Each row of a before or after table is a point. The points were changed in one or more steps. Then noise was added and the rows were shuffled. The steps act on how far a point lies along the listed directions, d1 being the first. Name the steps. A step turns or swaps two directions, mirrors them in a line or flattens them onto one, adds a multiple of one to another, or multiplies one. Angles are multiples of 10 degrees, from the lower direction toward the higher: turns from -170 to 170, lines from 10 to 170 but not 90. Use the fewest steps. Two steps may share a direction if one is a turn and the other turns, adds or multiplies; they go together, in the order done. Otherwise the lowest direction goes first.
In the rows, zero is written as 128.

Directions:
(1): [153 159]
(2): [ 97 153]
Before:
[[109 103]
 [164 109]
 [ 59  81]
 [121 145]
 [112 118]
 [101 126]
 [142  98]
 [157  99]
 [140 144]]
After:
[[158 122]
 [122 146]
 [124  87]
 [210 137]
 [137  96]
 [114  90]
 [150 144]
 [109 133]
 [146 131]]
Steps: mirror d1 and d2 in the line at 60 degrees

Directions:
(1): [ 96 118  93]
(2): [149  85 121]
(3): [158 148  95]
Before:
[[ 94  89 110]
 [144 196 149]
 [140 147 117]
 [117 111 114]
 [135 110 140]
 [ 82 174 190]
 [143 156 171]
 [123 124 157]
 [129 148 110]
 [102 140 139]
 [138 114  81]]
After (11 x 3):
[[ 79 127 130]
 [118 134 152]
 [165 115 192]
 [132 117 109]
 [155 125 115]
 [146 152 132]
 [112 139 113]
 [104 162  90]
 [122 120 150]
 [209 165 147]
 [172 108 147]]
Steps: turn d1 and d2 by -70 degrees; multiply d3 by -1

Directions:
(1): [156 115 110  84]
(2): [154 108  98 162]
(3): [160 114 172 134]
(4): [101  79 133 124]
Before:
[[100 138 108  94]
 [ 52 153 138 103]
 [125 132 112 120]
 [135 100 111 103]
 [ 15 144 154 134]
 [106 111 146 105]
 [ 97 129 113 107]
 [127 184 139 133]
 [139  97 133 155]
 [150 135 163 123]
 [149  90 115 119]
 [132 112 135 136]]
After, 12 rows:
[[139  99 117 105]
 [ 14 151 134 111]
 [129 187 133 130]
 [138 102 130 163]
 [129 112 132 140]
 [ 57 152 130  90]
 [106 108 146 103]
 [128 128 112 115]
 [105 130 110  84]
 [140 138 170 135]
 [153  87 125 122]
 [108 123 118  97]]
Steps: turn d1 and d3 by 20 degrees

Directions:
(1): [153 119  76 127 127 165]
(2): [143 157 118  76 152 110]
(3): [144 110 101 152 144  77]
(4): [ 70 113 104 118 151 130]
(5): [124 175 125 165 161 140]
(6): [110 161 102 130  80 111]
Before, 13 rows:
[[143 116 117 103  92  87]
 [115 144 111 151 137 181]
 [ 98 124 123 143 121 177]
 [105 109 139 124 103 186]
 [115 106 130 164 135 183]
 [102 132 134 114 113  89]
 [ 94  90 121 107 181  90]
 [114 111 138 146 139 178]
 [132 115 138 131 122 183]
 [ 97 141 102  78 107  96]
 [ 91 123 143 105 107  82]
 [122 134 156 126 163 190]
 [117 138 140 130 109  73]]
After (13 x 6):
[[103 124  89 167 117 125]
 [157  77 149  88 128 113]
 [115 102 155 110 149  99]
 [129 132  94 151  88 129]
 [102 138 101 159  99 140]
 [118 151  84 175 136 141]
 [130 107 176 120 153 107]
 [107  89 160 101 140  89]
 [ 65 123 146  74 139 148]
 [104 183  92 153  95 124]
 [102 135  98 175 100 153]
 [125  90 118  83 162  89]
 [113 105  87 154  86 111]]
Steps: turn d3 and d6 by -130 degrees; multiply d5 by 1.3

Directions:
(1): [128 170 108 131 153 185 117 115]
(2): [153 122 116 179 115 122  77 132]
(3): [ 99  98  96 142 173 127 130 165]
(4): [189 120 141 113 173 121 131 132]
Before (9 x 8):
[[125 125  98 138 143 127 147 152]
 [141 139 124  94 164 159 153 132]
 [130  94 139 132 129  85 138 133]
 [144 138 128  91 187 162 159 133]
 [141  92 124 136 141 108 119 146]
 [157 160 127 121 149 170 125 124]
 [100 165 118 135  71 140 137 100]
 [111 131  88 152 136 156 107 151]
 [130 153 111 142 119 144 118 114]]
After:
[[129 162 124 118 133 174 134 120]
 [ 76 101 121 119 114 118 147 144]
 [ 99 100 134 131 110  88 140 129]
 [ 82 145  99 147  98 164 115 129]
 [ 47 148  98 159  93 174 117 129]
 [250 144 137 132 161 123 114 110]
 [ 81 127  88 151 106 132 142 148]
 [166 151 124 118 153 139 134 117]
 [ 99 135  95 130 141 160 128 148]]
Steps: turn d2 and d4 by 140 degrees; add -1.5 times d3 to d4

Directions:
(1): [161 154 160 127 176  95 105 116 145]
(2): [102 112 116  95 183 134 125 145  89]
(3): [165 116 173 143 128 148 164 143  90]
(4): [106 190 115 155 147 143 163 124 122]
(5): [143 119  96 154 132  78 145 176 128]
(6): [ 94 146 160 109  98  79 134 123  98]
Before (9 x 9):
[[ 99 143 120 102 132 144 118 118 125]
 [106 165 135 118  99 138 134  84 133]
 [141 115 141 132 115 114 147 135 125]
 [113 139 157 111  75 119  98  97 145]
 [151 141 118 133 138  95 125 131 171]
 [147 136 185 114 122 144 115 111 127]
 [163 131 144 171 121 150 163 138 129]
 [154 126 159 129 142 128  95 105 160]
 [159  62 150 133 124 171 125 147 117]]
After (9 x 9):
[[163 121 140 131 164 142  85 105 174]
 [124 150 154 131 112 114 144 112 130]
 [185  93 136 165 145 241 123 113 165]
 [106 116 131  95  83  48 115 128 116]
 [154 126 188 111 107  97  99 120 139]
 [ 73 142 173  77  65  52  87 104 117]
 [109 103 119  98 118 115 123 150 106]
 [136 159 109 128 166 130 125 117 173]
 [192 133 120 186 138 154 136 130 180]]
Steps: turn d2 and d3 by 40 degrees; add -0.5 times d2 to d1; swap d4 and d5; multiply d6 by 3
